Every row gives one point. A path goes straight from each point to the next, and from the last back to the first. The post is the endless flat space through its rows: a point in 2 columns, a line in 3, a plane in 4, and so on, so that a path can go around it. Count how often the path circles the post. Going back the other way cancels.

Post (2 x 3)
[[ 32  -8 -29]
 [ -6   4  17]]
Path (20 x 3)
[[ 26   2 -62]
 [  3  46  12]
 [ 14  10 -12]
 [ -9  15 -31]
 [ 19 -20 -41]
 [ 10 -15   4]
 [ 47 -22  -4]
 [ 53   8  15]
 [ 35 -23   2]
 [ 15 -27 -25]
 [  0 -17 -56]
 [ 22   7 -31]
 [ 49  15 -20]
 [ 58  -3 -12]
 [ 35 -24 -25]
 [ -2 -41 -13]
 [  4  -8 -34]
 [ 36  18 -56]
 [ 39  19 -15]
 [-17  28  25]]
Times around: 1

Post (5 x 6)
[[-83 -33  22   8 -83  24]
 [ -5  -6   3  11  54  15]
 [  8 -15  -2 -28  19  36]
 [-18 -16 -34  12  10  15]
 [-28  -4 -16 -11  17 -14]]
Path (19 x 6)
[[-36 -32  12   2  -1  23]
 [-72 -37   3  69  14  25]
 [-34  16 -46   9  24  38]
 [ -6  24   9   1  22  23]
 [  6   1   1   6  27 -31]
 [  3 -44 -19 -63  -2 -13]
 [-24 -29  45 -27  13  20]
 [-26 -25 -33  17 -31  -5]
 [-22  12 -20 -14   9 -27]
 [ -8  30 -25 -22  23  36]
 [-14  -2 -36 -27  31  33]
 [-17 -47 -19  16  20  49]
 [-16 -26  -9   5  37 -28]
 [ 19 -23 -26  45 -19  30]
 [-30   4   6 -14  -9  10]
 [-48  10 -16 -34  -1  -1]
 [-18  -3   8 -15  -4  49]
 [ -6  36  28   9  18 -21]
 [ 24 -30  30  20 -20  44]]
Times around: 0

Post (7 x 8)
[[-13  10 -10 -40   5   9  -2 -12]
 [ 46  25 -26 -47 -15  17  -2  12]
 [-30  12 -35  22 -30 -56  21 -27]
 [ 46  28  11 -27  -3   4 -14 -23]
 [-36 -12 -12  34 -27 -40  82 -14]
 [ 18  46  -2  -8   4  43 -40   4]
 [ 17 -18 -20  -1   7 -17 -25  -5]]
Path (22 x 8)
[[  3  31 -26   3 -37 -11 -31 -21]
 [  7   9  11 -11 -16  23  34  18]
 [-15  36  -7 -15 -25  -6  46   5]
 [ 43  39 -49  -8 -15  -6  64  33]
 [ -8  42 -35 -10   2 -29  -5 -70]
 [ -5  52 -73 -26 -49   1  13   5]
 [-46  10 -19  14 -14  22 -26   7]
 [ -6  -8  25  -2 -19 -46   2 -17]
 [-21  15  -7  10 -23 -63  -1 -26]
 [ 48  19 -10 -41 -18  37 -29  19]
 [ 23 -11   0  -7 -18   7  29 -10]
 [ 17  35 -24  16  10  16  -4 -42]
 [-59  50  -7  13  21  -6 -45 -43]
 [ 43  52  -5   5  -4  -3 -26  -1]
 [-22  44  -8   1 -25 -15  12  -3]
 [-10  18 -15  -1 -46  20  -7   3]
 [ -6 -17 -18 -52 -16  10  -5 -28]
 [ 10  31  -3  29 -77 -36  66  18]
 [  8   9   4   3  -8 -14   4  13]
 [ 21  -4 -22  25  23 -53  15  11]
 [-31  18  -1 -25  20  15  23 -41]
 [  7  30   3   5 -19  16   9 -68]]
Times around: 1

Post (10 x 11)
[[-28 -32 -43 -43  -1 -12 -41  -2   3  21 -26]
 [ -2 -11 -15 -34   7   7  41  10 -31  28  -1]
 [ 16   6  21 -10   5  -1   3 -13  35  11 -40]
 [  0 -17   2 -40  27   9 -19  14  47  -4   2]
 [-18 -27  19  16 -66  45 -17 -35 -27 -10  12]
 [ 26 -18   1  19  -5  16 -19   4  -6  14  26]
 [-14  27   6  12  10  -7  30 -13  -8 -16   0]
 [-36   5  26   4 -10  35  13  -2   3  20  38]
 [ -4  40 -19 -18  35  -1  -6  14 -14  -6  36]
 [ -3 -36 -25 -11 -45 -14 -23 -33 -53   6  17]]
Path (23 x 11)
[[-44 -34 -10   3 -47  -9 -10 -38 -13  -6  24]
 [  4   7 -44   7   6  25  19  35 -38  16  58]
 [-58 -33  41  10 -47  33  26 -20  27  -4   7]
 [-12  33  40 -30  44   1  35  19 -18 -17  67]
 [-32 -43 -26 -20   6   3 -20 -32   3  -9  -7]
 [ 37  -9  59 -18 -19  16  30 -47 -40  23  18]
 [ -1   0  14 -17 -14  -6  17 -33 -16 -14 -26]
 [-86  32   1 -43  13   1  51 -29  10   8  -4]
 [ 40  26  21  15 -22  -7  37 -35  -3 -41  22]
 [-38   2  48 -17 -44  21  10 -21  40  -2 -12]
 [-23 -55 -25 -17 -21  -6 -24 -12 -28   3   3]
 [ 39 -18   1   6  -1  19   9 -18 -19  42   8]
 [  0 -51 -28 -30  14  -4 -49   5  60   5  -5]
 [  9  42  13  -5  16 -21  18 -21  34 -71   1]
 [  8 -40   9 -22   7 -10 -26 -13  71 -49   4]
 [ 22  -8 -28 -36  19  -4  20  31  -3 -17 -23]
 [ 21  29  21 -20   0  18 -11  -5 -41 -13  13]
 [ 49 -18  29 -35   7  31  39  -7 -26  27   5]
 [ 17 -18 -45 -15   2  17 -43   3 -19  36   7]
 [-21  14  39 -16 -17  22  54 -14  -2 -21  48]
 [-13 -24  50 -35 -48  31  37 -23 -24   7  21]
 [-77 -32  -1 -36  24  17 -18   8  22  51  19]
 [  9  -8 -41 -22   3  65  34   7 -74  22 -14]]
Times around: 4
